Each row of a before or after table is a point. One or more steps were done to the points. Then noise was added and the rows were shuffled. The steps act on how far a point lies along the listed directions, d1 being the first. Name the steps. A step turns or swaps two directions, mirrors them in a line or flattens them onto one, adds a multiple of one to another, or multiplies one. Angles are multiples of 10 degrees, from the lower direction toward the higher: turns from -170 to 170, lines from 10 to 170 but not 90. Use the fewest steps. Two steps may share a direction if one is a turn and the other turns, adds or multiplies; they go together, in the order done. Otherwise the lowest direction goes first.

Directions:
(1): [-4.4  3.0  3.7]
(2): [4.8 2.6 3.6]
(3): [-0.2 -5.1  4.0]
Before (8 x 3):
[[-5.0  0.1  2.5]
 [-0.8 -5.0 -2.8]
 [ 2.9  2.7  1.8]
 [-3.8  5.4  5.7]
 [-4.4  7.0 -0.3]
 [ 3.2  0.0  3.0]
 [-5.2 -3.6 -0.6]
 [ 6.0 -3.2  2.2]]
After:
[[-4.3  2.3 -3.3]
 [-2.9 -2.0 -5.7]
 [ 2.6  0.9  3.2]
 [ 2.2  6.9 -0.2]
 [ 3.1  2.6  1.2]
 [ 1.9 -3.9 -3.3]
 [ 1.5 -8.0  3.4]
 [ 6.6 -6.1  0.6]]
Steps: turn d1 and d3 by 150 degrees

Directions:
(1): [0.0 3.0 1.2 6.8]
(2): [-2.5  6.5 -0.6 -2.8]
(3): [-0.4  0.0  7.4 -1.4]
(4): [ 7.1  2.2  0.2 -1.1]
Before:
[[ 4.2 -0.8  4.4  1.6]
 [ 1.7 -0.7 -2.8  8.3]
 [ 1.3  1.4  2.7  5.0]
 [ 2.4 -2.4  3.8 -8.3]
 [-1.7 -1.2 -2.2 -4.7]
 [-1.2  1.1  3.7 -4.4]
 [-5.7 -5.8 11.3 -3.9]
 [-4.8 -0.5  4.8  3.6]
 [-1.4 -0.5  5.5 -5.2]]
After, 9 rows:
[[ -1.4   5.5  -3.2   1.1]
 [  1.4  -4.6   2.0   0.6]
 [  0.5  -0.3  -1.1   2.9]
 [  1.4  -3.1  -0.5   3.1]
 [  1.8  -5.5  -1.2  -0.8]
 [ -0.4   0.0   1.1  -2.6]
 [  2.1  -6.3   0.7   1.2]
 [  1.2  -2.6  -3.1   2.4]
 [  4.0 -10.5  -4.0   3.7]]
Steps: multiply d1 by 0.4; turn d2 and d3 by 100 degrees; multiply d4 by 0

Directions:
(1): [ 3.0 -8.4  0.7  0.7  1.0  1.6]
(2): [ 1.7  1.5 -1.8  3.4 -4.5  6.7]
(3): [ 5.8  1.7  0.9 -6.6 -0.8  1.3]
(4): [ 0.5 -1.4 -8.1 -1.3 -2.4 -2.9]
(5): [-3.4 -2.2  3.1 -2.6 -7.1 -1.2]
Before:
[[-1.8 -4.2  0.1  0.8  3.7 -0.8]
 [ 1.9  5.7 -3.9 -1.9  2.5 -5.5]
 [ 6.9  2.9 -2.6 -4.2  1.8  4.3]
 [-0.8  2.8 -2.1 -1.6  0.9  0.6]
 [ 2.0 -1.0 -0.4  0.9  0.0 -0.3]
 [ 2.6 -0.9  4.3 -4.6  4.1  0.0]
 [ 0.0  0.8  1.5 -0.4  0.6 -1.4]
 [ 0.1  1.1  3.1 -3.8 -1.6 -1.6]
 [ 1.1  2.6 -1.8  1.8  2.8  2.8]
 [-0.1  3.9 -0.9  0.1  1.1  2.4]
 [ 1.4 -3.6 -1.5 -0.6 -1.4  1.1]
 [ 1.4  5.3  2.5 -2.8  0.1  0.4]
 [ 0.8  0.9  7.2 -0.8  1.9  1.5]]
After, 13 rows:
[[ -2.5  -7.8   1.4   3.3   4.7   0.0]
 [  1.0   1.7   1.5  -1.6   0.2  -1.3]
 [  0.2   6.8  -1.2  -1.8   0.5   2.0]
 [  2.1  -2.5  -0.3   1.1   0.1   0.0]
 [  8.5   2.8   6.8  -9.4   0.4   2.5]
 [ -1.6  10.3  -5.2  -0.7   1.8  -7.0]
 [  1.7  -7.4  -1.4   1.1  -0.9   1.4]
 [  1.0   3.8  -1.8   1.1   2.8   2.9]
 [ -2.0   5.5  -2.5  -1.5   0.6   0.0]
 [ 12.4   4.0  -5.3 -10.5   0.0   4.3]
 [  5.6  10.4   0.8  -9.6  -1.9  -0.1]
 [  3.1   3.2   2.2  -8.2  -2.7  -1.7]
 [ 10.2  -1.2   3.0 -12.5   2.5   0.7]]
Steps: multiply d1 by 2; turn d3 and d4 by 30 degrees; multiply d3 by 2.5
